Rows are points. A path goes straight from each point to the next, and from the last back to the first. The post is the endless flat space through its rows: a point in 2 columns, a line in 3, a plane in 4, and so on, so that a path can go around it. Count how often the path circles the post. Going back the other way cancels.
(in the rows, 128 means zero)

Post (2 x 3):
[[139 156 119]
 [137  91 108]]
Path (22 x 3):
[[138  98  89]
 [163 100 100]
 [166 121 153]
 [124 155 163]
 [100 133 100]
 [129  93  93]
 [162 157  98]
 [154 124 124]
 [174 113  89]
 [146 127  86]
 [171 140 121]
 [164 146 150]
 [123  84 116]
 [125 145 108]
 [149  81  79]
 [165 117 105]
 [151 123 124]
 [164 100 116]
 [137  86 143]
 [ 90  89 131]
 [122 156 135]
 [111 125 113]]
Times around: 3

Post (3 x 4):
[[145 138 120  95]
 [151 108 121 154]
 [100 114 145 122]]
Path (6 x 4):
[[110  83 104 119]
 [155 137  86 134]
 [137 140  95 167]
 [ 96 111 104  96]
 [143  73 141 120]
 [151  74 162 150]]
Times around: 0

Post (7 x 8):
[[165 149 119  88 129 147 165 115]
 [130 111 125 157 108 114 116 104]
 [138 104 114  84 107 108 132 170]
 [188  75 125 145 108 152 120 155]
 [155 139 149 186  66 139 150  98]
 [113  94 167 112  99  78 116 155]
 [ 99 135 127 128 171 106 121 139]]
Path (20 x 8):
[[107 149 140 130 119 129 159 100]
 [150  99 131 155  95 127 153 130]
 [151 110 115 114 119 114 131 148]
 [160 140 120 125 147 128 106 119]
 [111 153 170 104 102 106 130 119]
 [ 86 165 119 114 133 134 127  94]
 [118 131 150 151 102  94 100 170]
 [164  99 166 167 106  93 122 174]
 [139 166 135 133 150 108 153 108]
 [154 147 103 119 124 136 124 112]
 [ 81 103 148 158  78  82  83 123]
 [132 133 156 126  83 103 102  72]
 [153 129  93 100 149 127 132 158]
 [123 167  75 105  93 110 169 122]
 [135 109 114 124  88 126 146 113]
 [134 143 155 129 109 166 151 117]
 [137 125 179 143  81 125 113 114]
 [ 97 147 116 126  78  74 131 138]
 [142  81 143 121  80  90  91  70]
 [121 116 141  97  91 130 119  84]]
Times around: 0

Post (8 x 9):
[[125 139 133 112 159 149 131 140 146]
 [136 136 160 153 132 116 109 127 116]
 [136 161 176 131 115 110 134 132 109]
 [154 137 139 134 124 101 136 109 108]
 [ 98 108 123 120 135 155 134 154 145]
 [123 120 137  91 120 157 109 145 160]
 [145 123 151 113 128 139 126 136  97]
 [101 125 107 117 123 184 134 139 156]]
Path (29 x 9):
[[120 171 128 120 140 123 164 128 123]
 [117 100 100  89 133 190  96 174 150]
 [134 161 155 160 127 148 148 134 129]
 [182 156 161 107 115 130 161  94 106]
 [124 140 188 110 123 146 123 144 120]
 [102 145 166 148 117 120 138 140 138]
 [127 116 157 124 118 154 136 121 116]
 [131  97  97 147 139 212 111 126 130]
 [128 131 153 124 111 150 129 152 153]
 [102  95 116 100  99 164 151 136 150]
 [110 134 133 130 134 157 157 128 107]
 [108 122  84 120 113 192 183 118 116]
 [114 102 140 100 120 188 110 139 104]
 [115 170 170 165 103  99 117 135 121]
 [157 125 138  81 144 146 136 149  99]
 [109 135 176 124  99 171 105 168 149]
 [124 121 184  98 106 152 114 157 138]
 [145 108 111  69 165 169 173 109 109]
 [100  96  97 164  98 160 107 107 129]
 [ 89  75 148 108 117 176  95 188  83]
 [129 122 122 106  93 175 104 152 132]
 [ 65 135 130 171 100 196 125 157 166]
 [133 193 183 130 160 173 153 121 100]
 [139 137 156 109 173  79 120 128 141]
 [115 161 144 176 148  66 104 114 159]
 [132 107  88 115 132 166 131 128 138]
 [151 124 115 141 135 139  95 121 207]
 [105  99 108 117 104 144 158 129 146]
 [134 134 186  83 146 134 109 159 121]]
Times around: 4
